Every row gives one point. Each copy is the shape, with its points in the same order, stretched, turned, moved and blurred by noise. Some copies are also mirrored. Which?

Shape (6 x 2):
[[ -3   9]
 [-48 -71]
 [ 35  51]
 [ 27  14]
 [-26  -9]
 [ 22 -21]]
Copy 1 (6 x 2):
[[ 16 -12]
 [-66 -13]
 [ 53 -31]
 [ 23 -33]
 [ -9 -14]
 [ -3 -42]]
Copy 1 is: only turned
Copy 2 (6 x 2):
[[  2  23]
 [-95   0]
 [ 66  27]
 [ 40   2]
 [-30  30]
 [  9 -16]]
Copy 2 is: only turned
Copy 3 (6 x 2):
[[ 21 -14]
 [-52  31]
 [ 74 -38]
 [ 37   5]
 [-18 -13]
 [ 24  30]]
Copy 3 is: mirrored
Copy 4 (6 x 2):
[[ -7 -15]
 [ 45  79]
 [-29 -68]
 [  6 -42]
 [ -7  18]
 [ 39 -14]]
Copy 4 is: mirrored

Shape (9 x 3):
[[ -6 -27  22]
 [-37 -43 -31]
 [ 32  15  41]
 [-24  -2  27]
 [ 80   9  59]
 [ 48  42 -26]
 [-65 -15 -20]
 [  9   7 -17]
 [-54  31 -11]]
Copy 1 (9 x 3):
[[ 24 -13 -26]
 [-15 -39  -3]
 [ 39  44 -42]
 [ 33  -9  -9]
 [ 42  73 -80]
 [-10  89  -9]
 [  4 -43  28]
 [ -6  31  -9]
 [ 17  -1  45]]
Copy 1 is: only turned
Copy 2 (9 x 3):
[[ -6 -16  12]
 [-16 -58 -20]
 [ 25  51  26]
 [ 15 -15  23]
 [  8  95  28]
 [ 54  86 -28]
 [ 10 -66   0]
 [ 26  17 -20]
 [ 62 -28  14]]
Copy 2 is: mirrored

Shape (9 x 4):
[[ 73 -45   5 -42]
 [-60  70   1  29]
 [ 37 -43  -4 -16]
 [ 10 -31 -25 -71]
 [ 49   1  20   7]
 [-66  33  24 -16]
 [ 18   5   3  58]
 [-21  36 -20  36]
 [-38 -49  13 -41]]
Copy 1 (9 x 4):
[[-69 -95  22 -26]
 [ 66  23 -15   2]
 [-44 -68  32  -7]
 [-15 -56  62 -67]
 [-37 -62 -17   6]
 [ 26  28   0 -40]
 [-10 -40 -13  51]
 [ 44 -16   4  25]
 [-29  -3  52 -41]]
Copy 1 is: mirrored
Copy 2 (9 x 4):
[[-59  20  29  32]
 [ 51  -7 -25 -46]
 [-41  -1   3  33]
 [-62  -3  -4 -24]
 [ -4  23  22  30]
 [ 19 -35  12 -64]
 [ 24   8 -16  47]
 [ 27   7 -35   1]
 [-39 -57  10 -25]]
Copy 2 is: mirrored

Shape (9 x 4):
[[ -8   3  26   5]
 [-23 -57   3  52]
 [ 56  59   5   1]
 [ 51  29  37  17]
 [ 45  16  24 -30]
 [  7  24   4  35]
 [-55 -45 -43  14]
 [  7 -32 -81 -15]
 [-37 -34 -18  -7]]
Copy 1 (9 x 4):
[[ 36   0   6 -12]
 [ 20 -56  70  16]
 [ 20   8 -95  12]
 [ 45 -23 -66  -9]
 [  7   9 -64 -39]
 [ 35 -11 -17  30]
 [-19  -1  78  30]
 [-76   4   7  32]
 [-11   5  50   1]]
Copy 1 is: only turned
Copy 2 (9 x 4):
[[-19  16  -4  11]
 [-60 -42 -17  42]
 [ 28 -17  21 -22]
 [-17  -3  26 -17]
 [  5  31 -25 -32]
 [-10 -26  39  17]
 [-10 -24 -55  54]
 [ 28 -55 -85  18]
 [ -8   6 -54  34]]
Copy 2 is: only turned
Copy 3 (9 x 4):
[[ 13  12  26   0]
 [-33 -22  41  25]
 [  7  36 -32 -21]
 [-10  41 -16  13]
 [ -2  52   8 -18]
 [  5  -1  -2   2]
 [ -5 -45  52 -28]
 [-32 -22  22 -65]
 [  3 -17  48 -27]]
Copy 3 is: mirrored

Shape (10 x 6):
[[ 31  16 -19  16   8  36]
 [ -1   2   9 -18 -30  38]
 [-26  21  46 -12  25  -1]
 [ 31  26  -8  12  28 -28]
 [  1  -5   9  32  -4  52]
 [ -1 -41  49  -1  22 -23]
 [ -1 -35  55 -12 -47 -46]
 [ -3 -23  -4  -3   7 -16]
 [ 33  10 -21  11  14  38]
 [-25  48   4  10  29 -29]]
Copy 1 (10 x 6):
[[ 29   2 -31  -3  47   3]
 [-12  14  26 -39  28  10]
 [-70  18  18  17   7  54]
 [  1  26 -38  38  20 -17]
 [ 27 -13   6 -14  21  54]
 [-33 -11  60  62   4  22]
 [-31  41  95  24 -24 -15]
 [-10 -23  12  20  -1 -13]
 [ 29  -3 -31  -5  48   1]
 [-52  24 -35  14 -17  34]]
Copy 1 is: only turned
Copy 2 (10 x 6):
[[ 21  32 -47  26  13 -25]
 [ 20   4 -19  41  16  31]
 [ 32  14  45  21 -34 -28]
 [ 13  -7   8 -18 -15 -58]
 [ 10  55 -30  30 -13  14]
 [-32  -7  49  22 -40 -25]
 [-40 -58  42   8 -52  38]
 [-30  -5  19  -2  -3 -11]
 [ 19  38 -42  21  25 -27]
 [ 39   2  42 -30 -29 -45]]
Copy 2 is: only turned
Copy 3 (10 x 6):
[[ 10  39   7 -10  -9  43]
 [  9  32  41   1  25  17]
 [  5  -6  -5  41 -12 -16]
 [  6  -6 -21 -22 -31  19]
 [-16  71  23  21   2  21]
 [-12  27 -25  10   9 -44]
 [-25  12  28 -31  24 -56]
 [-16   8 -12 -10  22   4]
 [ 15  45  -2 -10   1  47]
 [ -4 -29 -23  19 -37  19]]
Copy 3 is: mirrored

Shape (11 x 8):
[[-38   1  26 -17  -8  -4   8  10]
 [ -8  -5   2  13   1   9  22   8]
 [ 23 -22  15   9  -4 -20  17  -4]
 [ 18   2  15   6  19 -15  13 -30]
 [ 22 -13  -1   8   4  63  -6  10]
 [ 21 -13 -95   3  -7 -14  -6  19]
 [ -2 -10  24  -6  28  -5   9  18]
 [  1  22   9   3   3 -11  -4   8]
 [ 17  -2  12 -35   0  10  23  17]
 [ 12 -14   6  -9  27   3  -2 -56]
 [  8  10 -10  -3  -6  24 -80  16]]
Copy 1 (11 x 8):
[[ 16   4   2  31  -1  16   2   7]
 [ -5 -19 -28  16   1  12  -8   0]
 [ 19 -47 -21  13  -4  -5 -13 -19]
 [ -1 -44  -6   7  22 -12   5  -5]
 [-35 -37 -19 -10 -28  39 -13  28]
 [-20  20 -27 -37  10 -32 -33 -17]
 [ -6 -29   0  31  -9   6 -19   0]
 [ -1 -12 -11  17 -10 -24  14  -8]
 [  8 -27 -12  19  -4  -1 -20  33]
 [-14 -42  21 -16  38  15   0  10]
 [-30   8  22 -27 -59  -1  19  -5]]
Copy 1 is: mirrored
Copy 2 (11 x 8):
[[ 25  -8   9  -8  15 -39  -2  -8]
 [ 12 -14   3  -5 -22  11  -5   8]
 [  0 -36 -24  11  -8  -3 -27  16]
 [  0 -38 -23  15   2  -4   5  -9]
 [ 18  24  20   3  -9  65 -27 -48]
 [-77  12  19 -62 -10  35 -43  75]
 [ 31 -25  -6  -3  33  14  -1   8]
 [ 10   6 -21  -6  14  -4   3  11]
 [ 27   1 -13 -44  12   3 -26 -15]
 [-21 -42   7   8  22   3   2 -44]
 [-28  51  20  10  64  27 -34 -18]]
Copy 2 is: only turned
Copy 3 (11 x 8):
[[  6  -1  25   4 -26 -24  -8  10]
 [  5 -17  31   9   3  22   0  13]
 [  5  -5  28 -24  11  36  12  -5]
 [  8   1  12  -8  35   5   8 -14]
 [-42 -31  18  28  25  30  -1   3]
 [ -4 -31 -26  -1  18  66  23  52]
 [ -6  29  55   1   5  -4   5  15]
 [  6  13   6  -7  10   4 -29   8]
 [-22  21  15  26  -2  -1  16  -9]
 [-10 -20  -2   4  48 -17  32 -19]
 [-44 -12 -22 -22  19   2 -47  28]]
Copy 3 is: only turned
Copy 4 (11 x 8):
[[ -2   6   7   9  -5 -42 -25  39]
 [-12  -4   6   8 -14 -15  -5  -7]
 [ 15   9   6  33   8 -14  20  -1]
 [ 11   7  25  -1  13   9   9  -5]
 [-12 -45  -7  -9 -51  42   8 -25]
 [-25  -6 -48 -29  41 -21  54 -25]
 [ -7 -11   3  22  20   2  -6   6]
 [ -6  22  -4   4   6  11   0   6]
 [-24 -27  17  22   3  -6  23  27]
 [ 31 -13  26 -37   7   8   3   2]
 [  9  -5 -59 -35 -15  52  -4  -2]]
Copy 4 is: only turned

Shape (14 x 8):
[[-15 -43 -62  -4 -27  51 -11   0]
 [-33  -7 -34 -32  52 -31  44 -44]
 [-46 -19  16 -22  -9  33  45  -3]
 [-36 -34  57   8   2  22  22 -14]
 [ -9  -8  39 -16 -13  -1   4  27]
 [-26  19  30  27 -18  61  -8   5]
 [  9  25 -20   7   5   4  25 -15]
 [ 33 -37  -4 -45 -22 -24   9  20]
 [ 38 -30 -25 -19 -55 -17  -5 -25]
 [ 31 -45  -4  26 -40 -11  24   7]
 [ 16 -32 -13   1  11  27  16 -31]
 [-20 -42 -20  19 -54   8  -6   8]
 [ 12  -5 -17   0   0  -9   0 -24]
 [ -8  22  23  43 -12  22   0  -6]]
Copy 1 (14 x 8):
[[-21  49 -33  27 -12 -39  50   8]
 [  8 -70 -25  58  30 -10 -17  50]
 [  7 -47 -55   9 -12 -19  25 -42]
 [  1 -28 -50 -44 -39 -15 -10 -34]
 [ -3 -21  -2 -14 -14  -9 -27 -54]
 [-41  -3 -15 -47 -21  -7  56 -35]
 [-20  -8   8  31  26  28  12   2]
 [ 16  26 -10  44  20  -6 -50 -41]
 [ 39  66 -10  29  36  -5 -18   3]
 [ 28  52 -18   8 -29  30 -17  -7]
 [-20  20 -41   3   8  10  -4  17]
 [ 29  50  -1  -2 -35 -24  26 -10]
 [  5  22  -5  13  20   3 -11  14]
 [-21   7  13 -50 -10  16  35  -6]]
Copy 1 is: mirrored
Copy 2 (14 x 8):
[[-35 -34 -55   3   3   0  16 -89]
 [  7  30  36  12  38  38 -71 -32]
 [-61  28  -3   7  38  28 -21 -10]
 [-49   9  26 -13  55  11  -3  33]
 [-38  57  19 -20   9  11  22  16]
 [-43  14 -47  22   8 -21  31   7]
 [  1  19   7  31 -25   0   3 -17]
 [-17  38  57 -37 -23  13  18 -36]
 [ -9   7  49  12 -25  -6  40 -65]
 [ -6 -17  40 -13 -19  22  60 -18]
 [-17 -21  24  -3 -11 -15 -12 -31]
 [-33 -13 -16   9  21  23  57 -46]
 [  4  11  24  12  -6  -1   9 -28]
 [-13  15 -13  33  -3  -6  36  22]]
Copy 2 is: only turned
Copy 3 (14 x 8):
[[ 36   5 -18  33 -11 -83  37 -66]
 [-24  13 -17 -86  22  20 -11 -95]
 [ 10  -6  41 -21 -60   2  -7 -57]
 [-32  -5  55 -45 -54   0   4  -5]
 [ 24  -1  56   5   0   8   0   6]
 [-26   2  18  59 -45  11 -17   4]
 [-14   2 -37   0  14  30   1 -17]
 [ 75 -25  31 -27  45 -30  39   0]
 [ 60 -27  -6 -27  16 -54  28  32]
 [ 24  -2  -9 -35 -15 -32  65  24]
 [-14 -26 -27 -33  13 -25  41 -18]
 [ 35  27  12   6 -43 -61  28 -18]
 [  0  -2 -21 -22  27  -8  11  -5]
 [-39  15  -8  25 -28  27  -3  24]]
Copy 3 is: mirrored
Copy 4 (14 x 8):
[[ -7 -30  17 -66 -56  25 -14  70]
 [-17 -48   3  15 -26 -16 -68 -59]
 [ -3  14  39 -45   5 -26 -27 -22]
 [-38  16  20 -30  48 -43 -21 -30]
 [ 11  30   1   1  16 -37  14  -3]
 [-35  34  25 -35  -7  -3  32 -14]
 [ -8 -29  16  15 -29  10  20 -36]
 [ 40 -20   6   9  -7 -31  10  44]
 [ 10 -28  25  18 -15  20  -2  64]
 [  8 -32   1  -5  30   9  23  17]
 [-36 -46  31 -18 -14 -13  -7   3]
 [  2   5  -5 -34   2  30  -9  50]
 [-13 -32   2  17 -18   7  -3  -2]
 [-35  12   7   2   7  11  32 -37]]
Copy 4 is: mirrored

Shape (12 x 9):
[[  5 -10 -39  -4 -13  -4  -4   8  58]
 [-28  -5  16   1   3  31 -13  -6 -11]
 [ 17  -7 -25  43  -7  -1 -17 -22  44]
 [  8  -8   7   0  65   2  14 -16  -7]
 [-24  53  -1   9  -6   4   3  10 -19]
 [-15  16   3  15  -4  -8  22  17 -16]
 [-10  21  -1  14 -16  16  19 -32  -9]
 [ 19  -7  15   4  84   8  16 -15  63]
 [ 24   1  17  -8   3  14  -7   3  20]
 [ 16   4 -14  -4  26  26  -4  28 -12]
 [  4  21 -78   8   3   3   6   5 -12]
 [ -5  18 -22  -5   3 -11 -14  -5  -9]]
Copy 1 (12 x 9):
[[ -1 -33 -10 -35 -26   1   5  25 -56]
 [-35  -5 -33 -25   5 -11   1   1   6]
 [-30 -27 -14 -19 -26  26 -37 -16 -38]
 [-33  -1  42 -17  33  -6  16  -3  12]
 [ 11  -4  -9 -30 -40 -11  24 -20  35]
 [ -2  21   5 -14 -34  -5  25  -2  21]
 [-39  -9  -6 -31 -48 -16  -3 -14  12]
 [-22 -27  54 -26  41   0 -15  41   6]
 [ -9 -32  -2  13  -6 -21  -1  14  -5]
 [-11 -30  -3   4  10  10  44   8  -2]
 [-15 -28   1 -44 -33  26  53 -25 -39]
 [  0 -13  -1 -27 -14 -11  22 -30 -14]]
Copy 1 is: mirrored
Copy 2 (12 x 9):
[[ 44  -4 -15  -2  -9  50   8 -38  -8]
 [ -9  22  30  37 -47 -21  -4  22 -16]
 [ 33 -47  25   5 -21  54  -1 -30  23]
 [-20 -64  21   1 -25 -28   8  23 -51]
 [ 11  26  25  36  16 -55  12 -21   0]
 [ -4  17  22  31  18 -35  24  10  15]
 [-33  14  41  20 -11 -12  -2 -32  17]
 [ -3 -95 -44  17 -46  12   3   6 -48]
 [ -6 -23 -14   0 -14   4 -32   5   1]
 [  8 -24  -2 -24 -23 -31  25  20 -14]
 [ 27 -17  46 -44  10 -16  49 -44 -24]
 [ 25 -11  38  -1   8 -14 -10 -21 -21]]
Copy 2 is: mirrored
Copy 3 (12 x 9):
[[ 20 -25 -25 -44  -1 -32  -2  11  14]
 [  1  17  27   2  25 -14  25 -13  -5]
 [ 18 -15 -38 -21  -4 -21  10 -22  48]
 [ 17  24  22 -17  -7 -11 -37 -14  24]
 [  2  -3 -11  28  40  -7 -11   5 -23]
 [ 14  -7  -3  13  14   6 -10  17  -7]
 [ -5  -4  -4  23  -5 -25   9 -15  -6]
 [ 51  38   5 -42 -12 -40 -38  -6  59]
 [-10  24   3 -17   2 -23   4  15  19]
 [ -8  -1  24 -16  24 -15 -23  12  23]
 [ -8 -57 -12  -8   9 -15 -35 -13   4]
 [ -4  -8  -8  -9  18  -6 -18  -8 -12]]
Copy 3 is: mirrored
Copy 4 (12 x 9):
[[ 66  32  -3  18 -18  14 -37 -14  30]
 [ -4 -32  -1  25   7   9  17   2 -21]
 [ 53 -22   4  27 -25 -11 -44  24  20]
 [-22 -24   5 -21  13  21   8  32   4]
 [-25  20  22  36  -6 -13   2 -15  11]
 [-20  29  -4  25 -16  -6  13  16   4]
 [-17 -16 -10  55  -2  16   1  22   9]
 [ 22 -35  23 -39 -17  39  -6   5  39]
 [ 31 -22   0   8   4  -8  10   3  30]
 [ 21  11  32   9  22  -9  10  23  14]
 [ 17  51  26  38  15   5 -43  28  20]
 [  4   6  -3  16  14  -5 -19  -3  12]]
Copy 4 is: only turned

Shape (14 x 11):
[[-11  -3 -14 -13 -10  19 -10  25   7 -56  26]
 [ 15  -1   4   6   6   6  -8  22 -12 -12  64]
 [ -9 -13  16 -12   9   0  23 -11 -31 -50  36]
 [ -4  -9 -23   8 -28  13  15  19   5  11   0]
 [ 42 -23 -12 -24 -10  20  10 -13  -2  -1 -11]
 [ -2 -17 -26  10  13 -68  10 -17  20   0  16]
 [-10  27 -16  -6  10   3  -5  95  18  -5  49]
 [-12 -11  48 -33 -11 -13  12  21 -12   1  31]
 [-11 -21  -7 -66  15  13  12  -8  -4   0  19]
 [  6  66  -6   7  13 -25 -12 -14   2   4  19]
 [ -5 -17 -22  -3   9   7  -9 -17  19  -9  16]
 [ 14 -15 -19  -7 -29   1 -13 -15 -53  -6  -7]
 [ -6   3   5   7  19  -7  -5  28   6   7  -3]
 [  1 -19 -24   4  -7 -38 -12  -9  18   5  -3]]
Copy 1 (14 x 11):
[[ 34  -7  -5  33   0 -15 -37  38 -16  -9  17]
 [  9 -12 -13  -4  32   0 -15  31  -2  30  29]
 [ 14 -13 -34  27   0 -20   3  39   9 -21  40]
 [ 13 -34  22  14 -10  -3 -11   8  17   8  -3]
 [  1 -11 -16 -18 -49   9   9  20   1   3  14]
 [-38 -27  -6 -12  22 -14  10   8 -20 -29  14]
 [ 57  -4  39  -9  49   7 -19  29 -10  13   6]
 [ 18  36   8 -14  10 -30  17  33  32   4  32]
 [ 11   6 -16 -15 -30 -38  46  65   1  -4  -7]
 [-12   1 -12  -3  43  17  17  13  17   6 -43]
 [ -2 -15 -13   9  -9 -32   6  18 -17   7  -7]
 [-19 -18  -3  35 -28  30   9  28   6   3  13]
 [ 28   9  15   1  10  -6  12  -6  -3   6   2]
 [-29  -7   8   2  -1  -7   1   1 -14  -4   8]]
Copy 1 is: mirrored
Copy 2 (14 x 11):
[[-29  -7 -14  43  -7  13 -21  17 -43  25 -27]
 [-45 -17  13  46  -9  16  -4  31   2  -7 -36]
 [-46 -14  -5  21   1  11 -47  13 -20 -28 -15]
 [  3  -3  14   8  -5  31  10 -16   4  11   3]
 [-32   8   6 -20   7 -26  30 -33 -29  -7   0]
 [ 13 -42 -18  -9  -8  -5   9  39  19  -9  37]
 [-12  11  -8  19 -24  60   4  43  18  31 -68]
 [ -4  14  19   5 -25 -18 -42  15   5 -26 -35]
 [-20  -1 -43 -12 -10  -8   0 -15 -20 -24 -17]
 [ 33 -12   0   4  29  26  21  58 -29 -28  -3]
 [ -7 -39 -14  18  14   2  11   0 -16  -2   1]
 [-32  33   2  38  24   6   8 -16  -9 -11  22]
 [ 11  -2   7  -9  19  11  -1  12  23   6 -23]
 [ 14 -20  -7   7   2 -18  18  14   4   8  26]]
Copy 2 is: mirrored
Copy 3 (14 x 11):
[[ 13 -13   8 -14  -2  17  -4 -23   2 -57  13]
 [-14 -23 -16   9 -21  11  10 -37 -28 -44   1]
 [ 28 -36  22   0 -36 -13  26 -30  -5 -52  22]
 [ -6  -4  -6  18   2  24 -16  -7  21  16   3]
 [ -7  17  22  16 -35 -18   1  10  11  -3 -25]
 [ 57  -7 -27 -22 -26  11  24 -50  -9  19 -37]
 [-36 -11 -50 -32  -1  66  -2 -41 -10 -33  29]
 [ -9  -6 -24   0 -50 -35   7 -30  17 -27  36]
 [  5 -12  24 -16 -71 -11 -24 -20   0 -17   3]
 [ -3  14   2 -25  23  -8  20 -71 -58  28   0]
 [ 27 -12   9 -15 -15   2 -16 -12 -19  -4 -28]
 [ 17  24  30  58 -17  -6   8 -13   2  -3  18]
 [  7   6 -22 -20  -8  10  11   3 -10   6  12]
 [ 39  15 -18  -5 -15   1   3 -24   0  19 -26]]
Copy 3 is: mirrored
Copy 4 (14 x 11):
[[-59  19  -9 -11 -35  24 -33  24 -12  23  -4]
 [-39   2  11   2 -37  21  15  -5 -35  18 -44]
 [-35  18   7 -34 -71  -3  17   1 -33  20  10]
 [-14   0   6  27  19 -31 -27   8 -11  10  -6]
 [-27 -28 -19  38   9  -1  -2   8  20  24   0]
 [-19 -32 -51  10  20 -10  25  12 -54 -41  30]
 [-79  37 -12 -29   4  12 -31 -20 -14 -19 -79]
 [-27  43  18 -12  -7  -1  21 -50   2 -26   3]
 [-52  37 -59  27 -20 -14  29 -24  16  15  -1]
 [ 28  -8 -41 -19 -25  28   6  20   8 -51 -10]
 [-14  -4 -46  17  -2  10   4  24 -14  27   0]
 [  2 -48  -7  48 -43 -22 -28 -18 -19   7  21]
 [ -5  -1 -28 -29  21   4  -2 -20  -1  -4 -13]
 [-13 -36 -38  30  29   3  -1  12 -33 -16  28]]
Copy 4 is: mirrored

Shape (18 x 12):
[[ 36  19  26 -13 -19  31  38  -9 -39 -34  16  18]
 [ -4  58  15   6   1  17 -35 -22 -50 -14 -17  -5]
 [ 36  19 -34 -18  21  40 -34  31 -26 -12  36   5]
 [-22  52  33  14 -36  15  33  11 -52 -15  -4  14]
 [-16  15 -41  42 -12  -8 -32  26 -17   0 -14  20]
 [ -3   3   4 -14  39  28   3   7 -39  14   7  40]
 [-47  -8  20 -35 -28 -37 -22   7  26  20  11  19]
 [ 30 -13   9  20   3  43  12 -10  16 -32  37   8]
 [ -6   8 -17  34   1  -8 -15 -20 -40 -39  30 -29]
 [-46 -13 -11  37  25 -20  -1 -13 -52  11  24 -31]
 [  9  10   7  -3  33   1  -3 -36   4  -3  25  -3]
 [-25  23 -11  22 -10  12  -7  12 -13  27   6   1]
 [-31   1 -51  17  33   1  45 -34 -11 -20   5 -21]
 [-18  37  -8 -32  -9  16 -17 -20 -54  13  -3  22]
 [ 37 -23  -7 -43  31  10   9  38  -5  -3  -4  29]
 [ 31 -11  18 -14  16  -9 -21 -34  -7   6   9 -38]
 [-44  26   5  12  -8  37 -26 -35  12 -19 -21 -21]
 [-37 -21  30  -1 -41  16  48 -46   0  -4  21   9]]
Copy 1 (18 x 12):
[[-17 -15 -42   5  -6  26 -38  32  10 -36  18  20]
 [  4  62 -24  14  -2 -40 -13 -24  12 -11  22 -14]
 [ 23  -3 -71  26   2 -22  10  -4 -14  18 -45  21]
 [-33  59 -41 -28 -10   0   6  16  -7 -50  28 -13]
 [-34  73  -9 -30  15 -32   9  -2  -3  32 -68  13]
 [-30  17 -45  13 -31  18  20  -5  26  14 -19 -31]
 [ 27  41  28 -42 -76  17  55   3   5 -14 -22 -13]
 [-16 -41 -16  -1  42  35   1  13  19 -18   3  53]
 [ 15   9 -40 -27  50 -63  -8  25   7  25  24  13]
 [ -5  29 -51 -51  21 -53  30   3  19  60  40 -37]
 [ -2 -29 -10  14   1  -4   8   3  15   9  35  -3]
 [-37  48 -24 -35 -14 -13  41 -26  -1   4 -13  -2]
 [-65 -51 -32 -40  52 -21   6 -16  -9  14  10 -43]
 [-10  47 -40  -1 -60 -29   7 -33  31  -8  -9 -38]
 [ -4 -12 -31  12 -21  58 -16  18 -18  18 -58  -1]
 [ 35  -7  -1   3  -6  -4 -24  -1  14  39  41  16]
 [-10  32  14 -33  28  -7  27 -72  19 -39  13 -13]
 [-36 -19   2 -62 -26  32  20  -7  50 -45  44  -6]]
Copy 1 is: mirrored
Copy 2 (18 x 12):
[[ -6  24  34 -29  44  16 -44  23  45 -23 -16 -30]
 [  5  38  48  25 -15   1 -17  29  33 -40   2  52]
 [ 45  27  13  12  25  -7 -37 -27 -18 -41 -15  39]
 [-36  57  44 -18  -5  60 -52  33  63   7  -5   1]
 [  1  41 -14  73  -2  17  -5  -9  12  13  14  50]
 [ 18 -16  36   6  21   1 -17 -19  11  17  41  40]
 [ -6  13 -15  -9 -58 -12 -32 -12  41  33  17   1]
 [-37  29  -5  -6  65 -29 -19   2  -3 -13 -14  -7]
 [ -3  78 -14  28  32  -1   4  45  -5 -31  27  -1]
 [  4  59 -12  16  14  17  31  47 -16  31  73  18]
 [-10  -5  -3  -2  10 -21   6  22  -9 -25  21  17]
 [-14  39  -4   6 -15  30  -8   2  18  23   9  44]
 [-27  25 -22   8  14  34  67   5 -20 -15  58 -15]
 [ 30  16  25 -11 -21  15 -13  -8  57 -14  28  45]
 [ 47 -34  30  19  15 -11 -24 -33  -9   8  -4 -16]
 [ 34   8   6   0   3 -41  17  46  -8 -17  -5  -3]
 [-48  54  19  14 -23 -26  23 -10  24 -22   4  35]
 [-58  37 -15 -58  22   4   4  12  67  36  30 -38]]
Copy 2 is: only turned
Copy 3 (18 x 12):
[[-33 -24 -51  45  23   3   1 -21   8  -2  10 -49]
 [-19 -16 -36   4 -34 -22  26   6 -41 -12  12 -54]
 [-57 -66  23  14  13 -39  24   6  12 -28   3  -3]
 [-41  20 -52  -1  -7 -12 -41  -2 -16   5  30 -74]
 [-46  20   1 -38 -23 -45 -38   9   3  -2 -19   5]
 [-21 -23  19  -8  16  17 -26 -14 -34 -31   5 -41]
 [ 36   3  46  16 -45 -25 -56  26 -28  13  37  26]
 [-48 -18  -4  83  17 -13  21  15  17 -11 -50 -25]
 [-48  -2 -50  51   4 -63  27   8 -44  22  -4   1]
 [-25  22 -37  14  17 -35   3  25 -95  24  12   3]
 [  9 -14 -13  51  17 -28  29  19 -47 -12  -8 -17]
 [-18   5  -2 -12 -10 -20 -24  36 -21  10  -6 -30]
 [-11  51 -19  12  60 -36  38 -23 -44  58  -8  -4]
 [  7 -32  -2 -14 -24 -20 -11 -23 -45  19  21 -35]
 [-13 -35  27   4  37  22  -6 -13  28 -54  30  22]
 [ 21 -38 -42  57   9  -4  45  43 -30 -15  11  26]
 [ -5  16  23  22 -45  -7  52  11 -29  39 -29 -39]
 [  9  20 -11  62  -5  11 -15   1 -28  63 -20 -24]]
Copy 3 is: only turned
